Each row of a before or after table is a point. One or more steps were done to the points. Then noise was added and the rows were shuffled. The steps act on how far a point lies along the listed directions, d1 being the first. What was done? A step turns or swaps two directions, mirrors them in a line or flattens them onto one, adds a multiple of one to another, or multiplies one. Angles are multiples of 10 degrees, from the lower direction toward the higher: turns from -170 to 170, lines from 10 to 170 but not 90. Use the fewest steps. Two steps may share a direction if one is a turn and the other turns, adds or multiplies; they go together, in the order done. Otherwise the lowest direction goes first.

Directions:
(1): [-0.16  0.55]
(2): [-0.55 -0.16]
Before (8 x 2):
[[-0.25 -0.23]
 [ 0.23  0.16]
 [-0.13 -0.29]
 [-0.81  0.77]
 [ 0.16  0.56]
 [-0.30  0.25]
 [-0.01  0.72]
 [-0.14  0.24]]
After (8 x 2):
[[ 0.05 -0.30]
 [-0.01  0.33]
 [-0.26 -0.06]
 [-0.32 -0.50]
 [-0.40  0.06]
 [-0.55 -0.47]
 [ 0.15  0.32]
 [-1.12  0.10]]
Steps: mirror d1 and d2 in the line at 50 degrees

Directions:
(1): [ 0.15 -0.14  0.67]
(2): [-0.56 -0.42  0.03]
(3): [ 0.40 -0.54 -0.20]
Before:
[[ 0.16  0.21 -0.16]
 [ 0.34 -0.07  0.42]
 [ 0.15  0.08  0.06]
 [-0.21 -0.34 -0.21]
 [ 0.13  0.21 -0.28]
 [ 0.11  0.01  0.06]
 [ 0.42 -0.16 -0.05]
 [ 0.25 -0.28 -0.45]
 [-0.05 -0.16 -0.06]
 [ 0.50  0.07 -0.01]
 [ 0.18 -0.07  0.16]
 [ 0.68 -0.13 -0.33]
 [-0.09 -0.35 -0.36]]
After, 13 rows:
[[ 1.01 -1.15 -0.98]
 [ 1.07 -0.93 -0.47]
 [-0.19 -0.55 -0.33]
 [ 0.03  0.22 -0.24]
 [ 0.57 -0.46  0.17]
 [ 0.02 -0.38 -0.16]
 [-0.01 -0.11 -0.12]
 [ 0.54 -0.87 -0.54]
 [ 0.16  0.22 -0.25]
 [ 0.22 -0.50 -0.63]
 [-0.09 -0.03 -0.17]
 [ 0.86 -0.63 -0.04]
 [ 0.25 -0.25  0.04]]
Steps: swap d1 and d2; multiply d3 by 3

Directions:
(1): [-0.28  0.17 -0.02 -0.74]
(2): [ 0.66  0.00 -0.42 -0.23]
(3): [0.08 0.79 0.05 0.15]
(4): [-0.38  0.06 -0.69  0.17]
Before (8 x 4):
[[ 0.23 -0.09 -0.26  0.23]
 [-0.37  0.00  0.17  0.34]
 [ 0.15  0.24  0.26 -0.19]
 [ 0.33  0.07 -0.46  0.10]
 [ 0.56 -0.19  0.24  0.12]
 [-0.18 -0.18  0.11  0.06]
 [ 0.14  0.31  0.28 -0.26]
 [-0.32 -0.08  0.26  0.03]]
After:
[[ 0.73  0.12 -1.04 -0.14]
 [-1.00  0.04  0.51  0.53]
 [ 1.24 -0.22  0.46  0.02]
 [-0.70 -0.09  0.66  0.29]
 [ 0.27  0.27  0.47 -0.56]
 [ 0.49 -0.11 -0.60  0.22]
 [ 0.19  0.36  0.57 -0.76]
 [-0.33 -0.22  0.25  0.38]]
Steps: add 1.5 times d3 to d1; multiply d2 by 2.5; multiply d4 by 2
